Rows are points. A path goes straight from each point to the next, and from the last back to the first. The post is the endless flat space through its rows: a point in 2 columns, a line in 3, a plane in 4, and so on, so that a path can go around it. Count how often the path circles the post. Going back the other way cancels.
(in the rows, 100 means zero)

Post (1 x 2):
117 104
Path (17 x 2):
136 58

193 100

156 158

99 148

76 106

81 65

141 40

129 26

48 72

83 112

94 172

151 134

168 117

123 125

80 134

85 97

108 79
Times around: 1

Post (3 x 4):
80 98 70 71

123 122 58 178

75 95 142 18
Path (9 x 4):
111 123 86 68

71 174 112 62

50 133 28 153

64 74 89 115

157 65 123 177

84 92 84 133

72 104 154 80

78 67 46 142

159 107 129 156
Times around: 1

Post (8 x 9):
85 104 138 129 47 141 140 139 150

76 108 159 92 134 102 81 98 10

102 91 64 141 68 51 99 129 73

119 113 129 195 131 105 44 20 86

104 116 107 101 67 79 73 80 87

120 99 85 128 70 18 51 163 148

88 100 96 103 110 182 102 88 51

142 84 87 85 146 57 151 59 127
Path (17 x 9):
113 93 125 145 95 123 65 94 61

106 64 106 150 105 95 41 85 63

53 75 129 94 111 135 70 109 124

67 120 59 118 73 106 101 119 127

120 128 77 108 84 65 142 128 93

123 96 132 134 95 82 61 124 81

109 62 80 156 40 100 54 78 35

102 83 102 33 164 121 84 71 127

72 132 90 107 80 74 52 100 56

118 117 104 143 155 95 105 88 106

129 85 107 145 103 69 100 148 68

129 46 128 111 120 95 70 112 46

132 96 145 128 72 107 76 87 86

93 42 136 142 106 99 92 100 71

95 105 137 84 89 73 93 81 185

113 125 108 160 111 77 70 56 105

122 158 145 88 76 127 75 82 61
Times around: 3

Post (11 x 12):
66 86 77 120 89 102 92 157 72 80 150 138

93 100 120 77 108 124 65 112 68 125 120 61

100 111 94 145 50 130 104 122 89 132 101 87

53 84 93 128 151 128 91 125 107 60 130 72

75 79 99 108 70 88 38 138 96 47 121 121

96 109 97 57 97 141 94 92 162 47 97 130

85 94 143 103 73 130 121 131 146 59 116 111

75 114 141 99 92 146 84 83 125 45 103 142

112 99 99 100 88 88 88 67 122 138 148 95

76 122 111 94 91 63 129 94 74 80 75 92

99 118 107 125 99 5 132 131 103 172 60 148
Path (24 x 12):
120 92 90 108 74 123 90 134 110 87 135 120

81 111 114 121 143 106 100 118 140 42 143 98

116 126 102 134 128 71 69 124 127 117 125 116

121 76 162 111 88 120 70 149 139 92 138 106

112 101 135 100 100 134 102 65 97 98 41 106

73 103 101 123 44 116 103 114 58 98 117 117

55 133 114 98 55 100 123 97 79 132 160 110

89 121 83 77 68 90 65 117 123 72 129 84

96 148 162 103 54 110 58 137 104 97 104 138

74 81 116 91 81 88 56 111 133 103 177 126

36 79 77 105 121 100 110 116 80 92 78 109

96 76 136 89 103 88 89 94 103 91 69 124

109 97 106 107 88 91 101 110 103 84 106 111

100 113 73 127 87 103 73 132 105 85 86 77

64 146 138 84 68 103 111 61 117 90 148 103

47 116 132 113 116 102 112 90 175 110 124 127

88 122 139 93 90 108 78 123 119 86 131 141

111 99 92 99 150 59 76 129 110 86 101 90

117 69 117 99 110 60 91 118 104 73 68 94

60 85 104 142 112 113 97 131 89 124 81 138

53 102 86 141 78 114 96 124 110 140 115 94

42 97 80 115 63 71 122 95 92 67 149 110

57 91 105 112 74 76 125 115 100 85 85 119

102 91 103 99 80 58 123 67 74 92 95 114
Times around: 0

Post (17 x 18):
67 88 55 96 89 111 56 95 117 98 84 97 90 99 91 91 87 105

102 94 97 139 118 100 89 100 94 104 121 142 112 81 95 84 131 94

101 107 91 81 132 118 77 139 69 128 115 162 112 99 81 58 125 118

90 83 83 90 94 149 77 114 108 88 83 115 84 85 71 137 126 90

83 99 96 113 98 88 105 100 125 105 104 86 84 81 122 85 80 66

105 82 69 105 153 118 101 113 128 110 111 172 112 95 68 114 80 117

70 96 74 159 120 88 107 124 109 105 93 68 92 123 84 101 91 77

118 90 90 105 120 75 99 107 98 58 105 133 108 53 113 123 82 68

86 99 123 101 98 101 71 106 99 99 106 86 137 81 107 87 89 99

54 102 99 109 122 94 70 93 115 62 93 87 81 99 81 91 110 83

96 102 98 99 109 87 103 105 104 95 92 71 109 90 124 85 117 105

91 69 88 139 124 114 86 87 79 107 122 41 90 5 89 89 78 86

84 107 74 69 94 122 85 78 113 108 89 69 114 124 32 112 106 98

99 102 100 123 127 96 106 91 78 119 113 102 98 110 113 114 86 99

73 102 100 103 107 125 83 99 87 67 102 74 127 93 133 87 138 52

86 124 91 103 99 88 90 105 96 104 170 68 91 109 107 114 113 116

84 131 87 107 77 141 118 93 70 64 167 72 77 96 74 119 115 139
Path (16 x 18):
77 85 75 102 123 121 77 100 82 79 111 101 94 104 109 99 98 84

81 77 75 120 97 116 87 102 100 100 109 99 115 82 71 112 100 79

79 73 73 112 100 124 80 128 139 125 102 128 102 81 88 131 110 92

70 99 115 130 127 111 100 133 86 92 126 99 104 79 62 86 111 62

60 102 93 121 115 97 113 119 99 80 101 85 112 76 98 84 129 87

87 135 90 101 118 65 86 99 85 108 98 86 97 80 86 87 98 73

94 135 112 112 105 109 105 112 62 82 116 115 74 98 108 90 111 113

125 104 79 125 94 62 93 122 104 93 114 105 88 78 84 101 114 100

88 71 98 100 120 110 71 116 103 122 99 86 72 97 77 88 93 96

76 87 116 120 130 112 93 66 105 64 142 85 108 86 93 122 138 122

60 82 95 126 120 114 83 65 85 74 106 110 100 74 93 114 116 107

82 120 76 90 100 91 93 86 114 80 126 119 122 78 101 99 95 102

117 139 108 107 128 101 116 120 102 96 104 96 108 99 97 129 115 80

81 117 74 127 122 110 90 117 99 73 98 93 108 85 77 116 100 121

110 111 90 78 114 142 101 84 95 103 110 118 87 65 93 80 100 105

119 89 92 118 131 102 107 127 86 81 112 101 124 72 84 90 106 93
Times around: 2

Post (17 x 18):
84 83 120 85 102 76 74 137 93 120 135 121 92 106 85 113 85 119

133 136 91 67 112 137 100 104 103 90 87 116 88 83 61 112 135 95

141 96 84 108 86 113 91 131 88 80 74 112 94 106 84 100 95 120

109 134 111 125 142 100 115 109 103 103 114 45 53 41 94 72 128 65

122 111 89 118 107 95 76 80 110 109 97 114 109 99 90 146 120 103

83 107 68 118 99 104 82 57 138 136 60 78 106 59 111 82 68 82

62 101 127 111 142 105 110 104 109 106 124 69 116 151 92 105 73 102

118 78 94 109 93 112 108 102 103 112 106 154 93 80 117 91 113 156

78 120 79 113 104 104 123 118 66 130 109 100 101 81 54 128 71 102

121 38 86 94 109 119 98 77 57 16 143 90 143 148 115 26 152 56

125 122 80 106 23 90 113 120 100 96 107 105 105 106 62 94 127 103

106 73 89 148 151 68 142 71 110 38 60 112 56 148 73 31 97 92

99 100 149 87 120 98 125 114 74 72 78 99 135 75 76 85 132 118

122 118 109 126 89 116 104 80 84 90 106 164 82 118 87 114 106 78

123 138 79 145 68 99 39 68 84 95 109 126 68 94 57 97 78 145

132 90 80 122 97 76 83 81 148 95 114 146 195 140 86 62 95 91

132 96 82 109 51 85 86 107 104 20 162 109 84 82 99 92 62 108
Path (15 x 18):
140 111 118 110 88 110 93 90 118 56 104 114 59 137 83 71 97 53

89 56 113 102 116 150 109 126 82 104 127 97 101 140 91 75 134 108

113 120 75 103 118 120 91 110 97 98 116 134 65 108 58 70 130 98

62 131 81 129 112 83 76 108 107 119 133 116 100 130 70 96 80 121

74 100 120 83 121 131 114 67 96 86 94 45 109 114 141 68 128 83

158 146 105 126 101 131 109 114 38 106 89 149 64 92 85 100 102 80

111 101 83 128 109 37 103 100 114 32 106 94 112 139 92 65 77 80

123 84 89 83 78 77 90 102 95 69 76 94 111 92 101 76 96 170

102 121 121 107 154 100 125 81 89 99 130 86 151 90 54 94 107 97

135 100 107 73 75 132 121 90 105 76 121 85 92 80 96 112 129 77

140 114 107 61 70 118 126 129 108 111 86 79 38 130 106 87 137 66

103 80 98 106 118 49 114 120 125 80 67 82 95 146 101 66 106 74

62 95 95 55 91 106 106 130 112 50 120 108 106 121 86 80 107 92

100 92 101 128 86 76 120 110 109 64 94 130 72 91 69 91 140 114

112 39 96 136 127 117 77 77 93 67 108 83 151 134 136 57 102 94
Times around: 0

Post (17 x 18):
139 98 62 56 136 72 58 143 116 131 109 134 103 164 96 128 72 100

111 89 89 124 99 91 70 135 136 151 115 107 101 157 80 111 136 120

149 74 5 49 100 67 105 108 154 131 143 124 123 121 116 110 118 151

96 114 133 144 160 116 68 71 116 88 101 97 130 44 80 84 93 51

88 125 108 144 86 132 59 72 91 101 69 111 134 101 124 22 49 75

118 60 57 97 121 80 78 130 85 126 86 79 71 95 97 93 95 119

85 117 125 96 74 86 100 61 102 136 107 85 87 81 113 85 58 49

97 112 107 113 134 85 107 99 80 167 106 89 150 93 78 22 80 70

129 82 58 66 109 104 111 141 110 152 107 169 89 118 84 155 104 176

88 99 112 118 127 104 113 122 83 117 107 107 125 109 151 69 104 59

130 97 38 75 95 133 102 129 73 132 144 108 110 151 63 108 116 88

135 113 66 102 70 61 70 132 82 130 86 138 141 117 94 114 137 103

114 130 140 81 105 109 106 48 88 109 62 76 122 131 113 50 111 84

110 72 95 68 96 74 96 116 120 75 111 173 79 137 77 73 110 121

48 79 154 62 97 109 80 79 84 113 128 43 155 62 126 35 55 106

59 115 122 86 97 120 104 109 147 106 68 72 126 51 90 58 57 53

63 102 109 133 116 79 115 87 91 87 93 70 142 110 94 81 47 88
Path (29 x 18):
58 92 96 106 96 80 80 84 85 105 151 122 110 133 94 33 78 107

72 78 125 87 120 102 101 116 41 146 109 105 101 133 87 89 95 45

86 65 74 105 93 88 141 130 105 173 109 111 99 180 104 101 90 78

105 115 85 101 106 99 96 61 110 130 89 89 137 112 139 120 100 131

97 117 64 94 99 88 69 128 81 123 101 127 89 173 60 108 101 119

58 86 84 96 119 95 96 115 123 94 67 83 95 100 72 93 41 79

133 94 95 68 99 117 63 55 115 106 82 91 107 94 128 71 86 74

109 88 127 77 135 128 116 113 138 131 120 103 93 84 65 102 71 86

131 124 100 75 124 119 109 92 120 124 82 129 124 124 102 43 98 116

93 116 57 121 99 86 52 111 119 108 95 90 98 97 114 134 86 106

76 73 47 114 137 93 92 101 107 113 75 90 76 133 130 87 96 113

85 89 84 133 52 100 112 89 110 125 81 118 97 129 104 63 70 52

76 85 142 87 123 143 71 133 73 105 107 98 122 104 73 104 24 82

125 111 99 110 133 111 92 60 116 132 109 87 133 81 72 90 68 134

103 121 82 78 164 111 66 129 152 107 123 126 86 120 85 80 108 111

95 101 116 68 141 62 98 101 101 106 103 105 113 108 75 69 89 93

115 130 93 138 118 109 97 89 83 144 69 146 87 91 138 56 70 121

137 99 91 98 119 126 132 83 97 115 106 100 120 162 119 90 111 141

138 72 85 120 92 78 91 76 85 148 98 127 94 82 127 98 39 106

102 78 117 68 92 84 87 66 88 117 80 143 81 154 96 132 103 104

103 93 86 58 124 118 89 121 118 125 80 140 94 97 148 68 124 120

91 140 82 122 122 105 115 73 117 99 119 69 147 63 110 62 99 109

29 107 86 94 94 76 89 104 121 91 125 133 80 118 119 83 27 83

71 111 101 81 94 96 68 96 106 164 82 99 152 88 130 77 69 107

122 61 85 104 104 102 62 81 102 107 103 89 129 108 95 87 82 92

86 27 84 130 136 101 93 142 101 110 116 113 88 98 115 60 131 96

64 97 56 83 94 90 78 98 94 130 122 68 121 111 102 104 71 98

71 96 109 75 104 99 45 143 77 88 117 91 143 100 68 46 103 102

107 111 111 78 75 110 95 132 105 156 108 138 115 118 138 66 135 153
Times around: 1

Post (17 x 18):
79 66 100 97 85 115 152 121 97 92 64 136 93 104 65 103 65 114

121 68 95 169 112 122 109 90 104 96 96 89 117 94 62 84 118 103

112 138 83 110 107 111 73 160 70 72 96 61 72 129 143 122 111 86

87 108 150 118 72 117 77 109 97 92 93 99 99 123 120 86 72 106

114 108 104 101 89 117 85 117 126 83 85 91 93 78 74 107 108 123

131 49 74 87 97 115 118 94 81 118 78 105 84 88 110 108 84 152

67 109 127 98 83 87 125 87 94 124 95 90 79 73 119 112 106 94

111 120 102 109 93 117 106 112 119 104 46 68 85 124 58 60 98 78

70 50 90 108 97 117 104 66 117 153 119 121 116 55 85 95 47 122

110 126 100 146 105 91 110 149 115 105 130 122 109 102 99 85 152 90

122 119 62 74 123 138 135 85 92 82 66 109 58 130 110 125 69 122

113 114 76 107 127 125 74 98 126 94 62 54 130 121 105 126 117 90

74 54 58 95 100 81 90 93 133 93 95 137 112 89 86 109 102 91

93 130 122 109 116 106 68 106 72 105 86 92 87 98 67 75 109 129

69 91 162 136 136 100 118 153 126 120 92 121 66 93 141 97 71 69

74 109 123 74 108 100 83 127 84 95 120 85 70 148 79 66 104 70

119 70 47 88 134 133 125 126 106 40 91 125 125 95 81 80 75 77
Path (23 x 18):
124 36 52 91 120 128 57 131 93 94 109 116 81 62 76 72 58 124

43 110 162 160 71 100 92 92 126 120 91 93 99 104 135 95 126 106

88 135 77 70 122 70 105 131 195 90 129 108 68 59 129 87 106 30

95 71 82 53 59 84 68 102 133 64 155 160 98 86 96 140 72 133

121 157 117 86 130 164 48 129 44 84 72 68 127 140 128 94 68 125

36 89 120 137 81 105 106 151 166 135 83 118 45 96 81 69 90 66

101 93 131 99 116 94 118 184 98 104 121 123 70 95 133 35 83 92

97 99 93 101 147 112 103 88 108 108 67 98 87 140 64 92 61 112

72 100 129 116 73 137 82 115 113 122 123 68 134 141 78 137 73 72

142 100 66 95 119 147 75 100 132 74 66 89 109 94 53 76 145 93

92 92 35 132 144 118 72 115 77 57 107 89 123 84 90 86 129 96

116 90 74 47 102 59 74 108 83 111 89 39 107 126 130 64 118 106

80 80 107 124 107 142 92 52 104 104 63 47 140 127 57 136 68 95

138 115 111 131 96 129 98 161 135 107 77 132 108 118 120 134 132 106

58 139 82 79 110 124 89 67 32 88 62 87 78 87 123 105 93 125

69 80 112 108 83 103 113 69 125 76 80 104 155 85 70 40 98 83

85 137 155 70 107 82 113 140 96 99 44 86 56 137 57 59 99 112

125 78 134 97 107 112 119 116 114 98 63 61 63 90 125 123 82 80

91 144 112 70 168 138 46 116 100 119 60 126 120 77 121 99 86 104

116 45 80 56 25 153 132 73 67 74 69 114 63 132 72 70 30 146

51 71 179 47 102 56 121 101 161 136 62 91 33 92 62 55 119 83

136 158 115 119 93 138 132 161 107 111 99 32 91 109 102 101 107 87

69 125 123 99 114 129 181 109 83 117 96 71 62 113 81 131 69 55
Times around: 5

Post (17 x 18):
107 78 96 99 120 107 90 113 67 55 114 124 97 70 111 123 110 93

95 62 90 163 65 121 81 89 33 59 96 175 112 110 96 121 100 107

138 55 101 37 127 98 55 107 92 139 138 105 137 77 181 82 118 163

97 83 122 93 123 92 98 129 108 89 95 76 70 119 84 110 118 134

86 101 102 108 148 68 91 109 90 125 138 114 88 116 114 98 90 94

90 79 108 86 119 58 71 109 121 98 111 72 133 113 74 163 99 112

102 83 85 68 114 100 79 97 79 106 103 87 75 91 63 128 84 89

83 64 91 103 92 75 100 106 107 89 90 92 95 72 107 123 71 90

82 102 102 87 121 101 82 116 143 117 133 102 110 107 79 95 156 111

123 122 67 95 131 115 57 114 93 94 100 105 91 94 101 125 72 80

59 77 86 102 109 73 90 112 119 78 120 39 114 121 102 118 141 110

102 97 80 111 122 72 122 90 100 97 95 122 129 111 76 112 95 90

83 94 123 83 112 134 101 106 118 106 90 61 66 151 107 135 158 86

101 101 74 113 124 72 89 84 90 97 88 102 91 88 103 159 96 107

106 156 97 92 110 101 106 104 63 115 112 103 99 101 135 111 95 79

102 124 82 84 94 38 79 134 73 107 111 84 106 122 156 93 128 63

70 92 111 110 115 89 68 100 74 86 75 73 90 99 85 101 104 75
Path (17 x 18):
84 79 100 110 106 108 86 67 108 88 104 101 87 84 85 83 148 119

111 114 90 133 86 104 75 105 70 74 90 92 91 100 134 114 195 81

90 112 105 86 109 110 87 134 108 113 125 90 89 143 86 122 137 64

110 81 62 57 141 67 45 99 70 117 101 75 92 121 104 144 120 105

117 95 113 56 132 55 53 116 68 123 108 125 103 79 119 126 139 106

73 123 84 130 119 101 99 106 101 116 110 92 113 111 109 84 148 67

85 83 84 142 116 28 103 112 97 68 137 86 70 58 112 112 107 105

115 120 54 117 114 62 98 99 103 65 116 98 95 93 139 104 93 102

31 98 91 132 102 113 107 102 131 55 113 101 102 105 99 121 86 71

86 93 109 69 94 86 79 92 59 141 72 113 126 129 97 140 86 59

89 45 100 116 92 89 106 132 73 85 111 129 124 119 134 98 140 64

104 67 97 125 87 83 41 140 93 90 134 97 114 110 110 93 119 87

114 71 118 78 110 98 114 99 103 128 95 93 11 104 43 79 41 86

123 77 103 104 97 105 104 88 27 79 92 125 135 78 113 135 109 74

113 65 75 68 118 71 61 88 46 119 107 111 104 101 86 124 114 101

110 114 100 67 80 96 71 117 116 128 101 106 160 116 86 110 74 89

101 110 112 41 105 55 97 112 72 92 117 68 89 138 83 124 93 68
Times around: 0

Post (17 x 18):
56 105 46 98 74 141 72 127 92 95 82 121 93 54 124 107 124 81

92 115 107 69 87 77 100 90 106 114 121 117 99 125 93 105 122 99

153 124 83 107 82 86 113 85 98 117 95 70 100 118 118 115 107 102

142 128 83 116 105 74 129 95 114 84 131 87 94 145 131 87 87 117

139 113 84 106 85 132 148 105 127 85 107 83 114 124 113 110 101 72

76 102 71 124 131 141 99 141 93 110 92 97 116 49 95 87 148 86

56 94 90 123 108 140 92 88 88 72 115 92 122 41 89 115 112 78

68 131 88 137 124 135 81 101 52 91 95 131 134 62 121 105 128 68

146 142 86 66 67 82 139 106 116 72 118 75 111 104 102 112 103 106

91 115 116 108 104 134 84 107 100 102 108 120 84 47 119 114 88 85

98 128 108 101 88 66 95 107 93 110 130 96 86 133 85 72 90 72

100 143 123 89 90 97 80 84 114 95 100 81 104 140 120 100 108 107

64 126 91 139 87 123 117 93 95 99 71 116 101 51 99 118 108 94

93 118 115 97 56 95 50 103 102 110 129 115 109 161 64 73 99 112

85 86 86 122 116 119 84 107 108 73 67 121 114 55 79 120 107 68

144 117 79 83 111 80 157 82 95 82 96 65 100 146 102 93 53 112

153 105 92 100 79 59 140 104 122 106 108 58 127 131 148 106 60 99
Path (27 x 18):
99 107 88 135 126 66 105 119 91 69 138 87 82 110 50 85 91 96

94 85 43 66 111 129 82 138 129 88 121 83 95 180 92 69 119 83

64 83 127 111 90 105 73 89 170 47 77 106 132 35 49 137 107 84

138 125 136 75 67 107 92 95 143 87 127 82 85 67 100 119 89 89

102 125 113 31 5 95 63 80 147 107 139 120 90 102 90 138 102 123

114 128 123 137 60 64 89 77 120 124 130 109 127 149 102 94 81 56

126 89 91 140 134 154 144 103 130 70 95 93 129 79 114 93 108 62

120 92 58 106 63 155 123 113 96 111 89 101 129 148 101 99 127 93

134 146 121 124 100 94 98 106 85 124 121 83 112 114 82 123 152 83

120 58 54 77 86 149 93 131 151 116 131 76 131 138 93 106 150 87

151 114 106 109 122 135 121 91 131 112 103 65 109 135 75 87 100 98

109 83 18 92 121 50 135 66 75 58 90 52 111 158 50 71 53 143

130 117 79 152 111 148 104 63 111 109 143 78 134 116 134 96 119 95

87 123 105 116 80 31 108 87 85 152 103 114 127 118 82 114 79 83

74 105 76 115 125 58 78 127 76 103 145 83 136 140 93 84 123 88

106 66 95 80 93 107 96 139 135 142 81 109 98 92 60 89 49 84

120 186 81 109 107 82 82 70 75 86 80 120 138 141 190 112 106 100

79 74 71 97 77 114 97 132 134 63 114 112 95 95 56 109 86 68

124 86 80 149 48 113 125 105 144 81 120 107 105 96 109 126 67 48

148 137 68 45 113 64 163 95 100 108 95 96 88 134 116 92 71 70

74 82 80 94 72 88 131 52 116 102 55 58 85 60 154 123 49 95

86 117 64 75 71 117 138 151 85 78 119 95 81 98 92 68 124 69

81 111 103 125 120 99 118 112 82 110 122 49 141 72 129 103 133 88

110 96 89 177 100 123 71 69 123 84 68 98 90 106 108 130 66 85

128 132 117 93 92 97 100 64 81 94 93 68 79 137 107 112 27 148

110 148 104 107 96 119 107 87 75 60 119 97 104 52 97 123 148 109

94 132 106 137 87 86 103 92 69 72 56 94 87 72 82 99 63 109
Times around: 2

Post (17 x 18):
97 125 81 97 34 117 62 101 127 83 73 163 89 110 113 127 105 109

82 125 61 110 92 92 99 75 89 88 151 96 118 121 88 54 90 66

65 123 76 65 66 113 106 115 68 122 146 50 102 155 81 48 105 85

53 90 72 94 65 122 67 80 119 106 150 135 81 128 116 120 106 134

64 136 103 102 80 135 50 87 76 133 104 188 96 127 95 144 93 160

87 102 159 68 94 132 96 61 81 117 142 82 114 78 84 92 96 89

125 57 66 96 109 64 103 119 148 94 82 120 106 73 85 128 125 90

112 66 140 102 127 85 125 96 103 111 95 88 86 80 79 40 139 47

66 81 134 105 80 48 109 91 115 102 109 66 100 83 93 85 90 73

78 119 101 112 111 132 53 110 103 125 119 120 81 100 115 143 145 164

101 125 99 103 114 108 105 100 140 101 109 144 67 105 103 145 105 98

77 104 89 92 69 109 57 125 108 128 141 154 89 96 154 95 86 160

72 87 82 115 81 115 89 100 104 125 132 42 101 125 100 75 67 57

75 99 100 116 58 136 79 131 79 86 120 147 81 102 104 118 83 153

98 69 105 118 94 91 158 117 91 127 84 94 74 56 105 99 134 46

83 100 85 115 96 108 121 97 129 117 84 106 107 101 79 99 113 121

135 60 93 113 115 54 147 97 96 104 71 61 87 108 115 85 124 79
Path (30 x 18):
99 99 75 104 141 121 95 79 186 68 126 109 114 136 73 119 83 54

83 116 86 131 85 143 101 91 81 124 127 145 112 128 50 116 122 116

141 103 86 120 136 60 122 85 144 78 114 83 87 97 87 69 121 54

77 119 75 79 40 93 53 84 94 113 92 100 117 86 107 117 96 101

64 97 110 70 126 106 126 157 33 141 124 83 82 111 76 62 137 119

98 81 79 81 120 62 107 98 126 122 126 118 95 96 166 82 139 125

52 106 113 105 86 97 111 99 150 106 119 98 120 125 66 77 109 90

53 90 104 134 54 71 103 136 97 114 131 72 69 140 166 72 132 103

32 131 79 80 74 79 90 82 118 82 160 135 144 139 59 83 105 104

79 115 63 65 68 157 100 98 117 99 134 112 127 137 58 101 101 117

54 113 144 50 50 82 64 99 94 98 101 43 93 126 101 159 66 63

114 135 46 79 45 69 134 118 111 36 105 59 106 131 105 105 65 101

90 29 127 112 103 84 114 110 55 92 102 54 63 74 159 68 99 169

42 60 59 105 72 95 36 130 81 101 98 155 101 105 125 73 133 139

67 37 97 91 122 125 64 110 124 157 119 43 114 148 105 70 149 119

70 105 123 119 94 186 133 108 96 126 124 161 41 34 114 170 115 69

126 68 94 48 119 117 112 172 93 133 101 111 65 72 109 61 122 47

119 78 97 93 97 69 128 101 54 69 84 100 105 94 142 27 136 61

175 93 39 99 107 84 44 138 123 42 103 107 109 150 132 76 138 102

74 48 75 72 77 116 100 136 125 96 112 134 74 126 92 112 94 120

62 83 95 101 122 85 88 45 130 119 121 85 95 129 101 166 111 73

49 86 80 102 84 114 84 114 104 120 121 142 126 148 71 146 109 159

68 56 71 72 5 71 73 49 149 86 120 86 101 157 108 102 63 72

105 94 71 131 98 101 126 117 98 50 138 81 64 97 78 95 109 104

68 152 73 69 127 38 77 36 145 117 139 94 127 106 105 99 90 105

44 54 91 75 61 123 91 87 97 68 121 58 83 160 101 105 61 109

86 73 108 114 144 60 59 52 128 117 152 125 124 106 142 105 98 142

115 133 91 137 28 139 107 113 82 106 36 145 117 109 84 151 125 136

78 88 99 121 91 112 87 147 138 88 140 156 95 87 111 116 131 150

77 147 124 123 123 109 107 47 78 96 93 126 106 107 76 88 123 83
Times around: 2
